Each point is reached from the start by the listed moves, each made once or not at all, plus a little noise. Say if it took an odd or an even number of moves. Then give how often each move was made.

Moves:
(1): [ 0.55 -0.31  0.04  0.32 -0.38]
(2): [ 0.00  0.32  0.27 -0.04 -0.32]
Start: [-0.16  0.19  0.15  0.23 -0.31]
Points:
[-0.15  0.51  0.41  0.17 -0.63] -> odd (0, 1)
[-0.16  0.19  0.17  0.26 -0.32] -> even (0, 0)
[ 0.39  0.22  0.49  0.50 -1.02] -> even (1, 1)

Moves:
(1): [ 0.15  0.56 -0.30  0.05 -0.03 -0.01 -0.03  0.03  0.25]
(2): [ 0.31  0.06  0.17 -0.12 -0.08 -0.11  0.25  0.09 -0.18]
(3): [ 0.07 -0.17 -0.05  0.15 -0.06 -0.11  0.27 -0.25  0.21]
(4): [-0.06  0.20  0.13  0.11 -0.31 -0.44 -0.11  0.32  0.62]
(5): [-0.15  0.16 -0.07 -0.05  0.31  0.45 -0.14 -0.20  0.49]
(6): [-0.09 -0.08  0.23  0.13 -0.10 -0.15 -0.19 -0.28  0.03]
(7): [-0.13  0.11 -0.01 -0.11  0.17 -0.33 -0.13 -0.26  0.17]
(8): [ 0.16  0.25 -0.04  0.23  0.17 -0.14 -0.06  0.12  0.36]
Start: [ 0.04  0.00  0.19  0.26  0.09 -0.09  0.01 -0.02  0.04]
Points:
[ 0.09  0.30  0.71  0.30 -0.23 -1.13 -0.17 -0.14  0.67] -> even (0, 1, 0, 1, 0, 1, 1, 0)
[ 0.42  0.62 -0.21  0.70  0.18 -0.35  0.19 -0.12  0.87] -> odd (1, 0, 1, 0, 0, 0, 0, 1)
[ 0.36  0.74  0.04  0.07  0.17 -0.55  0.12 -0.15  0.30] -> odd (1, 1, 0, 0, 0, 0, 1, 0)
[ 0.33  0.55  0.15  0.43  0.11 -0.01  0.19 -0.63  0.85] -> odd (1, 1, 1, 0, 1, 1, 0, 0)
[-0.25  0.29  0.18  0.36  0.20 -0.53 -0.09 -0.42  1.54] -> even (0, 0, 1, 1, 1, 0, 1, 0)
[ 0.61  1.06  0.15  0.52 -0.16 -0.80  0.08  0.53  1.08] -> even (1, 1, 0, 1, 0, 0, 0, 1)

Moves:
(1): [ 0.30  0.24  0.08 -0.04  0.35  0.22 -0.26 -0.19 -0.03 -0.15  0.47  0.15
 -0.15  0.07  0.00 -0.01  0.21]
(2): [ 0.20  0.12  0.23  0.17 -0.16  0.05  0.32 -0.30 -0.65  0.10  0.28  0.07
  0.03  0.16  0.04 -0.05 -0.10]
(3): [ 0.19  0.17 -0.17  0.02 -0.41 -0.38  0.12  0.16  0.16  0.20 -0.40  0.05
 -0.17 -0.21 -0.21 -0.08  0.13]
(4): [-0.17  0.03  0.11  0.11 -0.13  0.20 -0.02 -0.35 -0.03  0.06  0.12  0.11
 -0.09  0.15  0.00 -0.13 -0.07]
(5): [ 0.07 -0.07 -0.10 -0.18  0.06 -0.06 -0.02 -0.03  0.01  0.08  0.04 -0.19
  0.08  0.30 -0.11  0.03  0.19]
(6): [ 0.17  0.02 -0.52  0.09 -0.20  0.07 -0.12  0.23 -0.11 -0.21 -0.15  0.11
 -0.30 -0.13 -0.43 -0.47  0.03]
(7): [ 0.12  0.33 -0.20  0.16  0.21  0.19 -0.09  0.00 -0.25  0.14  0.24 -0.03
  0.12  0.14  0.16 -0.11  0.18]
(8): [-0.07 -0.05  0.09 -0.24 -0.06  0.16  0.09 -0.20  0.07  0.00 -0.16 -0.04
  0.02  0.09 -0.17  0.00 -0.22]
(9): [ 0.00  0.02  0.08  0.04 -0.16  0.02 -0.21 -0.12 -0.20 -0.04  0.09  0.16
 -0.36 -0.19 -0.34  0.14 -0.24]
(10): [-0.19  0.36 -0.43 -0.12 -0.17 -0.04 -0.19  0.30  0.14 -0.15  0.06 -0.07
  0.21  0.01  0.30 -0.44 -0.05]
(11): [-0.18  0.20  0.32 -0.03  0.19 -0.08 -0.12 -0.32 -0.05  0.17  0.13  0.14
  0.16 -0.17 -0.07 -0.05 -0.11]
(12): [ 0.08  0.11 -0.27 -0.32  0.11 -0.09 -0.10  0.10 -0.02  0.33  0.23 -0.07
 -0.17  0.06  0.15 -0.21  0.10]
(13): [-0.14 -0.01 -0.56 -0.03  0.01 -0.18  0.30  0.30  0.14  0.04  0.11  0.06
  0.13  0.07  0.02  0.06 -0.06]
(14): [-0.45  0.22 -0.17 -0.47  0.15  0.04  0.09 -0.29 -0.03  0.04 -0.14 -0.06
  0.00 -0.02 -0.16  0.06  0.27]
Start: [ 0.45  0.23  0.02 -0.03 -0.07  0.08  0.00  0.09 -0.03  0.24  0.14  0.36
  0.34  0.04  0.12  0.47 -0.45]
Points:
[ 0.85  0.72 -0.99 -0.04  0.09  0.48 -0.33  0.09 -0.44  0.05  0.69  0.72
 -0.25  0.06 -0.59  0.05 -0.54] -> even (1, 0, 0, 0, 0, 1, 1, 1, 1, 0, 0, 0, 1, 0)
[ 0.42  1.07  0.07 -0.02 -0.86 -0.22 -0.13 -0.54 -0.71  0.67  0.49  0.65
  0.15  0.04 -0.22 -0.10 -0.70] -> odd (0, 1, 1, 1, 1, 0, 0, 0, 1, 1, 1, 0, 0, 0)
[ 0.19  0.75 -1.02 -0.74 -0.36 -0.11  0.27 -0.08 -0.19  0.73 -0.16  0.33
  0.17  0.22 -0.74  0.56 -0.17] -> odd (0, 0, 1, 0, 1, 0, 1, 1, 1, 0, 0, 0, 1, 1)
[ 0.75  1.25 -1.58 -0.64 -0.13 -0.46 -0.40  0.65  0.22  0.56  0.61  0.57
  0.16  0.05 -0.18 -0.70 -0.02] -> even (1, 0, 1, 0, 1, 1, 0, 0, 0, 1, 1, 1, 1, 0)
[ 0.00  1.47 -1.00 -0.83 -0.18  0.46 -0.21 -0.72 -0.87  0.43  1.22  0.90
 -0.18  0.15 -0.54 -0.61 -0.76] -> odd (1, 1, 0, 1, 0, 1, 0, 1, 1, 1, 1, 1, 1, 1)
[ 0.53  0.93  0.01  0.05 -0.07 -0.09 -0.15 -0.51 -0.17  0.89  0.23  0.45
  0.44  0.19 -0.12  0.13 -0.12] -> odd (0, 0, 1, 1, 1, 0, 1, 0, 0, 0, 1, 0, 0, 0)
[ 0.01  0.99 -0.55 -0.36  0.17  0.34 -0.37 -0.64 -0.31  0.11  0.74  0.97
 -0.27 -0.15 -0.87  0.07 -0.39] -> odd (1, 0, 0, 1, 0, 1, 0, 0, 1, 0, 1, 0, 1, 1)
[ 0.21  1.39 -0.86 -0.40  0.03  0.23 -0.15 -0.38 -0.95  0.38  0.62  0.34
  0.64  0.29 -0.11 -0.62 -0.04] -> odd (0, 1, 0, 0, 1, 1, 1, 0, 0, 1, 1, 0, 0, 1)
